Each row of a before or after table is a point. One or more steps were done to the points. Then noise was added and the rows were shuffled. The steps act on columns, c1 being the first. Name the steps. A step turns or swaps two columns, mirrors them in a line or flattens them onto one, adds a multiple of one to another, or multiplies or shifts one. Angles are multiples of 10 degrees, from the lower column toward the higher: turns from -170 to 170, lines from 10 to 170 but not 90. Use the fewest steps. Two steps may share a column if one is a turn and the other turns, adds or multiplies; they go together, in the order done. Otherwise the lowest column goes first.

Before:
[[ 3.2 -0.2  1.4]
 [ 1.2  1.0 -3.1]
 [ 5.3  2.5  0.7]
 [ 2.9 -2.2  0.2]
 [ 3.0  1.8  0.4]
 [ 3.8 -0.9 -5.9]
 [-2.6  1.9 -2.8]
 [ 0.2 -3.6  3.7]]
After, 8 rows:
[[ 3.2 -0.5  1.6]
 [ 0.4 -3.6  5.5]
 [ 1.2  0.9 -3.6]
 [ 3.1  2.1 -0.5]
 [-2.5  1.9 -3.7]
 [ 3.8 -0.6 -5.6]
 [ 2.7 -2.0  1.5]
 [ 5.3  2.7 -0.5]]
Steps: add -0.5 times c2 to c3

Before, 14 rows:
[[-1.9  1.7  5.2  0.0  0.8  1.1  0.8  4.5]
 [ 3.0 -3.3  0.6 -2.6  5.9 -5.3 -3.5  4.4]
 [-3.4  3.1  1.4  3.1 -0.6 -3.2 -3.8 -2.1]
 [-4.6  0.7 -0.5  1.1  4.1 -4.7 -0.6 -2.5]
 [-3.3 -1.2 -3.1  4.2  4.5 -0.8 -2.6  3.8]
 [-0.2  0.8 -1.0  1.8  2.6  0.6  0.4 -2.7]
 [-3.0 -2.8 -1.8  5.3  2.2  2.5 -5.4  4.5]
 [-1.9 -3.1  1.9 -0.2  6.3 -3.3 -3.6  0.4]
 [-1.5 -2.9 -1.0  1.3  1.3 -2.9 -1.3 -0.4]
 [ 2.3  2.5  2.3  5.0  4.1 -3.0  1.1  1.8]
 [-2.9  4.2 -0.8  0.1 -1.2  2.8 -0.3 -2.9]
 [ 2.3  0.0 -0.5  0.5  2.7 -0.9 -2.9  0.5]
 [-0.4  4.5  0.0  1.6 -1.7 -2.4  1.0 -1.2]
 [ 2.5 -3.1 -1.8 -0.6 -1.7  0.4  3.1  3.5]]
After, 14 rows:
[[ 2.0  2.5  2.0  4.9  3.1 -3.3 -0.7  4.4]
 [ 2.5 -0.3 -0.2  0.3  2.2  0.4 -3.2  2.3]
 [ 2.9 -3.3  0.6 -2.7  3.8 -3.3 -5.7  8.0]
 [-3.2  4.2 -0.5  0.3 -0.1  2.4  0.8 -4.0]
 [-0.3  1.2 -1.0  2.0  3.4  0.3  0.6 -2.5]
 [-1.9 -3.3  1.9 -0.2  5.7 -1.0 -4.8  3.0]
 [-3.3 -1.1 -3.1  4.0  3.1  0.4 -2.7  6.7]
 [ 2.9 -2.7 -1.8 -0.7 -2.7 -1.4  2.8  3.1]
 [-0.3  4.3  0.1  1.3 -1.0 -2.4 -0.3 -2.3]
 [-1.9  1.5  5.2 -0.1 -0.5  0.6  1.1  5.2]
 [-3.3  2.6  1.6  3.3  0.2 -0.7 -4.6 -2.9]
 [-1.8 -3.4 -1.0  1.6  0.9 -1.8 -2.3  0.2]
 [-4.5  0.9 -0.3  1.3  4.5 -3.9 -2.7 -1.2]
 [-3.2 -2.6 -1.8  5.6  0.1  4.8 -4.1  6.5]]
Steps: turn c5 and c8 by 20 degrees; multiply c8 by 1.3; turn c6 and c7 by 30 degrees
